Each row of a before or after table is a point. The points were changed in one or more steps. Then noise was added and the rows were shuffled. The steps act on columns, c1 being the first. What was done? A step turns or swaps two columns, mirrors them in a line or flattens them onto one, adds a multiple of one to another, or multiplies or shifts one. Angles are multiples of 10 degrees, from the lower column toward the higher: turns from -170 to 170, lines from 10 to 170 but not 90. Use the fewest steps. Two steps may share a column if one is a turn and the other turns, adds or multiplies; they go together, in the order done. Otherwise the lowest column goes first.

Before (14 x 2):
[[-0.27 -0.46]
 [-0.06 -0.71]
 [-0.23  0.33]
 [ 0.12  0.28]
 [ 0.23  0.12]
 [-0.03  0.18]
 [-0.84  0.31]
 [ 0.22  0.30]
 [ 0.19 -0.84]
 [-0.05 -0.35]
 [ 0.22  0.22]
 [ 0.19 -0.10]
 [ 0.20  0.11]
 [ 0.12  0.29]]
After, 14 rows:
[[ 0.19 -1.12]
 [ 0.11 -0.01]
 [-0.03 -0.11]
 [ 0.20 -0.39]
 [-0.05 -0.66]
 [ 0.21 -0.08]
 [-0.26 -0.78]
 [-0.24  0.01]
 [-0.07 -1.02]
 [ 0.12  0.00]
 [ 0.23 -0.17]
 [ 0.24  0.01]
 [ 0.20 -0.21]
 [-0.84  0.01]]
Steps: shift c2 by -0.30

Before (11 x 4):
[[ 0.15  0.15 -0.33  0.21]
 [-0.49  0.20 -0.12 -0.50]
 [-0.52 -0.11 -0.30  0.08]
 [-0.36  0.35 -0.02  0.12]
 [ 0.14  0.13 -0.28 -0.40]
 [ 0.48  0.44  0.04  0.26]
 [-0.42  0.77 -0.32  0.06]
 [ 0.36  0.24  0.10 -0.03]
 [-0.58  0.06  0.20  0.14]
 [-0.53 -0.06 -0.27  0.18]
 [ 0.16 -0.01  0.08 -0.50]]
After, 11 rows:
[[ 0.35  0.19 -0.39 -0.28]
 [ 0.57  0.38 -0.02  0.10]
 [-0.32 -0.17  0.07 -0.31]
 [-0.29  0.32 -0.49 -0.12]
 [ 0.69  0.70  0.26  0.04]
 [ 0.35 -0.02 -0.51  0.08]
 [-0.32 -0.10  0.19 -0.28]
 [-0.23  1.23  0.05 -0.31]
 [ 0.35  0.25  0.22 -0.32]
 [-0.38  0.09  0.14  0.19]
 [-0.15  0.56  0.12 -0.02]]
Steps: shift c1 by 0.20; multiply c2 by 1.6; swap c3 and c4

Before:
[[ 0.46 -0.27 -0.37 -0.08 -0.01  0.19]
 [ 0.71 -0.55 -0.09  0.16  0.12  0.21]
 [ 0.06  0.62  0.13  0.28 -0.05 -0.06]
 [-0.40  0.35  0.44  0.34 -0.33  0.06]
 [ 0.35  0.45  0.63  0.19  0.15 -0.56]
 [ 0.06 -0.07 -0.65  0.13  0.61 -0.70]
 [ 0.36 -0.25 -0.10 -0.29  0.10 -0.04]
 [-0.23  0.28  0.19  0.14  0.20  0.37]]
After:
[[-0.46  0.16 -0.08 -0.01 -0.22 -0.10]
 [ 0.27 -0.51  0.19  0.04 -0.03  0.01]
 [-0.39  0.06 -0.36 -0.25 -0.31  0.11]
 [ 0.53 -0.14  0.45  0.01  0.36  0.31]
 [-0.44  0.16 -0.08 -0.59 -0.58  0.00]
 [-0.17  0.03  0.64 -0.37  0.61 -0.42]
 [ 0.02  0.27 -0.64 -0.14  0.13 -0.87]
 [ 0.14 -0.34  0.12 -0.26  0.54  0.03]]
Steps: turn c1 and c4 by -140 degrees; turn c5 and c6 by -60 degrees; turn c2 and c5 by 130 degrees

Before, 12 rows:
[[ 0.23 -0.10  0.01 -0.09 -0.15 -0.12  0.32  0.56]
 [ 0.40 -0.17 -0.25  0.35 -0.55  0.69 -0.06  0.42]
 [ 0.34  0.13 -0.03  0.22 -0.61 -0.27  0.14  0.11]
 [-0.08 -0.08  0.19 -0.09 -0.55  0.60  0.49 -0.01]
 [-0.32  0.05  0.47  0.00  0.34  0.09 -0.08 -0.40]
 [-0.31  0.15 -0.13  0.25  0.50 -0.07  0.26  0.16]
 [ 0.05  0.78 -0.26 -0.06 -0.07  0.80 -0.42  0.24]
 [ 0.52  0.07  0.04  0.65 -0.77  0.80  0.21  0.12]
 [ 0.26 -0.09  0.05 -0.46 -0.21  0.59  0.45 -0.28]
 [-0.32 -0.06 -0.06 -0.14 -0.05 -0.11  0.23  0.45]
 [ 0.12 -0.14  0.35  0.01  0.00 -0.06  0.69  0.37]
 [ 0.25  0.18  0.24  0.18 -0.52  0.30 -0.23  0.15]]
After, 12 rows:
[[ 0.18 -0.43 -0.83  0.06 -0.44  0.36 -0.30  0.42]
 [ 0.56  0.59 -0.82 -0.07  0.13  0.45 -0.42  0.23]
 [-0.21  0.23  0.51  0.18  0.36  0.37  0.10 -0.43]
 [ 0.33 -0.02 -0.09 -0.08 -0.34  0.39 -0.45  0.15]
 [ 0.32 -0.10  0.10 -0.07 -0.61 -0.20 -0.16  0.08]
 [ 0.12 -0.23 -0.16 -0.16 -0.28 -0.07  0.22  0.55]
 [ 0.01 -0.20  0.14  0.00 -0.35  0.20  0.56  0.36]
 [ 0.15 -0.22 -0.19 -0.57 -0.38  0.49  0.28 -0.27]
 [-0.28  0.20 -0.19 -0.18 -0.15 -0.13  0.13  0.43]
 [-0.13  0.29 -0.15  0.51  0.28 -0.14  0.47  0.17]
 [ 0.45 -0.28 -0.56  0.25 -0.77  0.62 -0.22  0.13]
 [-0.15  0.00 -0.24 -0.39 -0.74  0.57  0.15 -0.02]]
Steps: turn c1 and c2 by -40 degrees; turn c3 and c6 by 40 degrees; add -0.5 times c8 to c3; add 0.5 times c5 to c4; turn c5 and c7 by 30 degrees
